Each row is a point. Examples show where two turns around zero, p and q, send a point. Write where each new point lands after one turn and then the other. Backwards means that the second turn is done in reverse. Each puzzle has new turns, and all numbers are rounded.

Turn p:
41, 9 -> 18, 38
-53, 6 -> -38, -38
12, -16 -> 20, -1
Turn q:
35, -44 -> 16, -54
-9, -12 -> -13, -8
-3, 52 -> 17, 49
-23, 3 -> -20, 11
Where do these land?
q, then p backwards: 27, -32 -> -23, -35
q, then p: -11, 12 -> -15, 5
p, then q backwards: -16, 56 -> -58, 0
q, then p: 0, -36 -> 18, -31

Turn p:
19, 21, -11 -> 4, 28, -11
11, -45, -72 -> 5, -29, -80
6, 3, 43 -> 18, 2, 40
-22, 21, 34 -> -17, 6, 42
-14, 1, 6 -> -10, -6, 9
Turn q:
-13, 8, -9 -> -4, -9, -15
25, 33, -24 -> 0, 36, -32
-38, -24, -22 -> 18, -45, -13
63, -22, 36 -> 15, 49, 56
-36, 5, 19 -> -27, -30, 3
Where do these land?
q, then p backwards: 23, -12, -24 -> 35, 0, 2
q, then p backwards: 6, -43, -22 -> 32, -28, 24
q, then p: -9, 28, 64 -> -45, -27, 47
q, then p backwards: -20, 27, -18 -> -7, -8, -37

Turn p:
-9, 12, 19, 17 -> -4, 19, 11, -20
68, 0, 8, -26 -> -18, -32, 46, 43
2, -16, -25, 39 -> -33, -13, -28, -19
17, -1, -28, -57 -> 23, -18, -6, 59
-37, 19, 4, -47 -> 52, 28, -6, 20
-21, -33, 34, 41 -> 0, -12, 5, -65
-18, 19, -12, 33 -> -21, 27, -21, -17
Turn q:
8, -1, 1, 12 -> 6, -8, 4, 10
-21, 46, 11, -32 -> -5, 12, -53, -28
3, -19, -56, 0 -> 3, -24, 42, -35
75, -46, -30, 12 -> 60, -3, 71, 12
1, 14, 11, 23 -> 2, -16, -14, 19
-33, 4, 62, -5 -> -36, 33, -39, 33
-33, 2, 0, -11 -> -30, 5, -10, -14
Where do these land?
p, then q: -1, 10, -12, 33 -> -22, -4, -12, -26
p, then q: -30, 22, -13, -20 -> 31, -30, -9, -7
p, then q: 55, -28, -25, 38 -> -71, 10, 28, -2
q, then p: -55, 5, -4, -28 -> 43, 26, -33, 14
p, then q: 15, 14, -15, 2 -> -17, -17, -5, 5
p, then q backwards: 15, -23, 70, -24 -> 42, -33, -58, 8

Turn p:
-15, 28, 16, -40 -> 34, 19, -33, -15
28, -8, 21, 7 -> 17, -13, 29, -3
21, 35, 1, -2 -> 30, -13, -10, 22
28, -4, -14, -14 -> 6, -33, -4, -8
-63, -52, -24, 49 -> -88, 40, 18, 4
Turn q:
-13, -33, 17, 22 -> 15, -9, -11, -40
75, -19, -46, -3 -> 29, 52, 67, 11
-26, 21, 14, 23 -> 1, -6, -42, 4
-9, 6, -42, -34 -> -45, 20, 21, 11
-10, -15, 26, 20 -> 18, -16, -17, -22
-18, 40, 30, -27 -> -18, -40, -18, 36
Where do these land?
p, then q backwards: -31, -33, 47, 16 -> 21, -34, -54, -2
q, then p: -33, -44, 24, -18 -> -9, 7, -14, -60
q, then p: 11, 38, -3, 14 -> -11, -13, 8, 38
p, then q backwards: 3, 10, 0, 6 -> 7, 10, 3, 0
q, then p: 22, 44, 11, -34 -> -24, 16, 47, 25
q, then p: -13, 26, -28, -18 -> -15, 32, -7, 26
p, then q: 40, -43, -52, 34 -> -11, -31, -18, -77
